Each row is a point. Each copy is the shape, with its points in the same order, stretched, turned, moved and blurred by noise. Is it also mirrored, or only turned?
In the rows, zero is written as 128.

Shape (5 x 2)
[[159 102]
 [ 86  95]
 [147  90]
 [138 123]
 [109 213]]
Copy 1 (5 x 2)
[[131 150]
 [ 61 122]
 [115 151]
 [120 115]
 [138  18]]
Copy 1 is: mirrored
Copy 2 (5 x 2)
[[135  70]
 [ 71 102]
 [124  70]
 [128 104]
 [157 195]]
Copy 2 is: only turned

Shape (9 x 4)
[[ 79 177  85 166]
 [167 150 145 118]
 [ 77  67 129 139]
 [161 150 158  97]
 [182 106 178 150]
 [180 144  74 168]
 [176 133 146  52]
 [189 128 117  37]
 [153 124 111 188]]
Copy 1 (9 x 4)
[[161 154 118 214]
 [104 155 132  99]
 [124  46 167 170]
 [114 151 148  86]
 [ 46 126 154 100]
 [ 86 138  56 156]
 [131 128 131  44]
 [135 117 100  37]
 [ 72 124 107 177]]
Copy 1 is: mirrored
Copy 2 (9 x 4)
[[ 68 161  77 159]
 [165 138 140 125]
 [ 80  61 115 105]
 [164 142 144 103]
 [164  96 179 148]
 [158 127  82 189]
 [195 132 125  69]
 [216 130  98  64]
 [126 106 114 190]]
Copy 2 is: only turned
Copy 3 (9 x 4)
[[ 88 190  87 171]
 [160 128 153 139]
 [ 68 111  91  78]
 [155 109 164 146]
 [162 135 172  77]
 [182 180  90 130]
 [172  62 151 151]
 [192  49 125 159]
 [148 185 113  97]]
Copy 3 is: mirrored
Copy 4 (9 x 4)
[[113 185 185  69]
 [139 149 107 147]
 [ 64  91 168 107]
 [134 157  95 162]
 [159  98 137 166]
 [187 146 131  70]
 [128 141  41 153]
 [129 142  26 128]
 [169 117 173  93]]
Copy 4 is: mirrored

Shape (10 x 6)
[[ 76 146 101 140  75 118]
 [164  94  70 157 150 123]
 [188 105 190 120 147  95]
 [ 98 168 130  76 138 140]
 [130  97 146  70  98  31]
 [104 109  77 115  59 132]
 [152 110 144 209 113  72]
 [144 155 146 100 155 125]
 [181 156  99  97  97  94]
 [156  86 198 112  83 188]]
Copy 1 (10 x 6)
[[125 142  85 109  63 161]
 [160  78  66 164 180 175]
 [196  85 184 117 153 136]
 [121 133 110  53 121 122]
 [183  34 156  70  76 170]
 [174 111  47 109  68 148]
 [171 107 159 184 113 211]
 [147 126 134  73 161 139]
 [210 127 105  71 140 180]
 [211 128 140 142 110  50]]
Copy 1 is: mirrored
Copy 2 (10 x 6)
[[117 172  79 152  88 138]
 [168  79  97 158 169 101]
 [149  93 210 117 123 100]
 [136 169 128  72 130 171]
 [128 137 149  66  66  57]
 [137 121  64 125  70 140]
 [121 124 148 202 127  63]
 [160 143 153 100 145 144]
 [208 138 127 114  99 114]
 [120  68 189 144  66 195]]
Copy 2 is: only turned

Shape (13 x 8)
[[173  94  92 146 114 155 172 140]
 [171  84  94 112 112 142 151 111]
 [134 127 135 138 142 135 118 134]
 [124  81  85 143  90 135 151 128]
 [164 108  85 133  92  55 124 110]
 [164 105  99 120 168 128  91 110]
 [110 116 174  32  94 154 113 106]
 [104 187  98  84 129 140  89 180]
 [127 121 116  83  94 103  86 136]
 [155 174 101 150 121 157  65 104]
 [143 164 182 139 126 155 147 113]
 [102  98 137  40 149 119  92 161]
 [115 100  98  94 249 106 144 104]]
Copy 1 (13 x 8)
[[202  75  90 158 101 155 174 121]
 [185  64  94 124  91 138 162  98]
 [152  92 157 144 137 140 131 119]
 [141  66  87 165  89 133 160 122]
 [178  94  77 136 118  71 110 129]
 [178  58 117 118 152 142  92 103]
 [100  78 182  49  67 135 142 103]
 [108 127 126  79 131 181 109 189]
 [122  88 128  83  93 107 102 146]
 [160 126 123 141 105 172  63  97]
 [164 132 191 148 108 137 158 100]
 [105  53 164  44 133 127 129 165]
 [142  31 115  94 242 133 160 105]]
Copy 1 is: only turned
Copy 2 (13 x 8)
[[167  87  99 154 116 149 183 124]
 [175  87  95 116 118 128 160 100]
 [117 104 129 148 127 125 119 121]
 [134  78  90 128  76 133 173 109]
 [161  90  98 131  83  39 140 104]
 [139  90  84 142 155 103  97  99]
 [139 108 166  29 108 141  94 107]
 [102 154 101  99 121 118  81 194]
 [138  97 117  87  89  89  86 138]
 [139 152  96 173 106 129  60 114]
 [130 140 181 153 130 148 125 115]
 [105  73 123  49 145 104  90 146]
 [ 79 100  81 111 224  81 149  88]]
Copy 2 is: only turned
Copy 3 (13 x 8)
[[214  99 147 116 148 158 148 128]
 [195  80 114 108 129 149 138 105]
 [139 126 140 140 147 151 116 122]
 [197 101 164  94 135 119 124 107]
 [193 133 110 145  90  84 130 112]
 [162 100  88 153 149 144  88 111]
 [ 71  96 109  64  94 165 137 101]
 [124 182 113  85 132 155  78 178]
 [130 121 111 103  88 117 100 135]
 [171 162 117 153 114 183  56 100]
 [120 155 154 148 133 193 157 100]
 [ 80  92  94  85 139 119 107 160]
 [124 113  61 136 238 111 124 104]]
Copy 3 is: mirrored

Shape (17 x 11)
[[151 124 119 114 145 135 144 121 137 128 139]
 [148  88 148 140  21  91 155 118 102 117 115]
 [147  90 140 148  87 139 128 169 116 154 114]
 [ 92  90 132 104 142 136 127 124  97 134 120]
 [ 89 101 155 134 103 122 127 114 112 133 135]
 [134 136 137 136 126 125 124 106 120 134 115]
 [124 135 141 114 134 132 142 161 123 162 163]
 [146 120 121 104 132  73 125 117 102 114 125]
 [139  98 144 111 138 139 131 133  97 100 117]
 [132 138  99 146 130 108 133 130 197 143 129]
 [119 127 125 144 126 119 129 143 172 105 122]
 [ 94 168 140 143 146 141 163 117 130 126 116]
 [109 137 145 147 139 142 122 122  90 106 166]
 [117 113  79 146 114  89 198 109 104 116 122]
 [124 117 118 111  91 136 122 133 190 149 156]
 [135 102 134 120 144 107 123 113 140 103 134]
 [150  96 148 140 149 119 148 118 135 106 128]]
Copy 1 (17 x 11)
[[159 122 101 134 140 136 152 109 121 126 117]
 [138 109 154 105  51 150 184 147  90 107  56]
 [133 119 152 129 126 150 137 155 138 148  70]
 [118 123 151 120 140 171 135 121 125 125 153]
 [122 134 170 124 102 148 132 118 126 133 135]
 [143 160 123 123 116 147 142 108 119 116 111]
 [154 140 148 129 149 113 132 127 117 174 119]
 [177 142 109  94 110 153 146 138  90 114 140]
 [164 114 146 131 143 171 145 127 111 107 117]
 [131 139  82 136 109  90 130 121 169 137 121]
 [140 127 113 156 122 101 128 136 149 106 121]
 [117 177 138 158 154 115 158 112 124 118 136]
 [163 152 154 165 130 154 116 113  96 143 139]
 [113 122  94 138 112 153 204 153 106 128 145]
 [113 107 122 130 101  90 112  95 151 149  91]
 [174 117 119 130 114 143 134 113 127 109 137]
 [180 119 121 139 124 155 165 115 138 112 124]]
Copy 1 is: mirrored
Copy 2 (17 x 11)
[[138 122 108 114 132 137 166 138 126 108 144]
 [ 90  73 143 113   7 128 128 111 132 129 149]
 [114  75 134 148  78 132 118 159 133 133  99]
 [ 93 100 120 103 156 132 120 106  97 138 113]
 [112  92 154 115 117 135 116  94 113 161 132]
 [138 121 118 120 109 125 140 100 116 122 123]
 [128 109 147 133 141 131 144 170  90 139 138]
 [103 114 107 109 118  99 128 107 103  91 171]
 [ 96 100 126 115 128 149 139 101 116  89 121]
 [159 152 118 132 116 106 172 167 176 154 148]
 [121 141 150 133 121 124 161 135 175 132 133]
 [126 149 142 128 125 134 182 100 101 147 119]
 [106 110 145 159 144 159 133  92 107 120 145]
 [ 72 114  81 137  94 112 193 116 119 137 175]
 [156 135 141 103 115 148 134 181 166 164 150]
 [120 109 129 110 134 124 145 104 149 106 153]
 [125  88 135 118 121 131 171  99 149  99 140]]
Copy 2 is: only turned
Copy 3 (17 x 11)
[[148 114 125 106 147 133 138 117 141 122 124]
 [100  69 181 177 131 150  85  79  95  73 141]
 [113  57 164 143 129 105  91 149 105 131 130]
 [ 88 118 102 119 178 128 118 125 125 147 103]
 [ 74 124 141 136 157 127 112 116 119 134 145]
 [130 138 148 143 156 134 119 111 130 141 121]
 [120 113 148  83 150  86 144 140 108 132 137]
 [132 129 112 154 177 112 136  98 127  96 109]
 [116 108 125 125 170 154 106 143 126 105 105]
 [139 121 120 131  89  93 153 110 169 142 144]
 [110 129 124 137 101 123 132 141 153 116 139]
 [115 172 158 119 131 153 163 127 128 159 108]
 [104 156 139 121 164 157 134 149  97 133 164]
 [122 101 121 160 131 159 200  78 109 125 110]
 [118 105 119  90  93  96 107 103 154 128 167]
 [118 127 113 140 157 133 126 125 158  97 135]
 [126 107 143 135 160 152 141 136 154  98 125]]
Copy 3 is: only turned
Copy 4 (17 x 11)
[[137 120 107 118 146 134 147 129 138 132 112]
 [126 150 161 134  75 126 169 165  83  75 154]
 [104 127 113 140 100 145 110 183 114  93 121]
 [ 86 116 109 117 152 131 127 110 120 105 152]
 [ 89 139 151 128 132 118 124 132 118 109 151]
 [134 113 125 123 130 122 119 120 119 139 120]
 [ 93 160 101 121 150 150 120 160 127 143 108]
 [140 133 102  86 142  97 154 132 108 128 152]
 [138 113 118 126 160 135 124 136 110 104 148]
 [137 138 118  98 109 109 134 129 180 137  87]
 [142 138 140 107 134 119 113 134 165 106 114]
 [127 143 134 138 157 124 106  93 123 129  83]
 [126 156 129 152 171 131  98 119 118 143 157]
 [130 157  96 141 128  91 180  86 120  91 122]
 [109 148 139 100 104 161 144 148 178 127 119]
 [141 116 137 102 157 104 147 139 142 121 147]
 [147 111 134 124 163 103 142 152 134 115 126]]
Copy 4 is: only turned
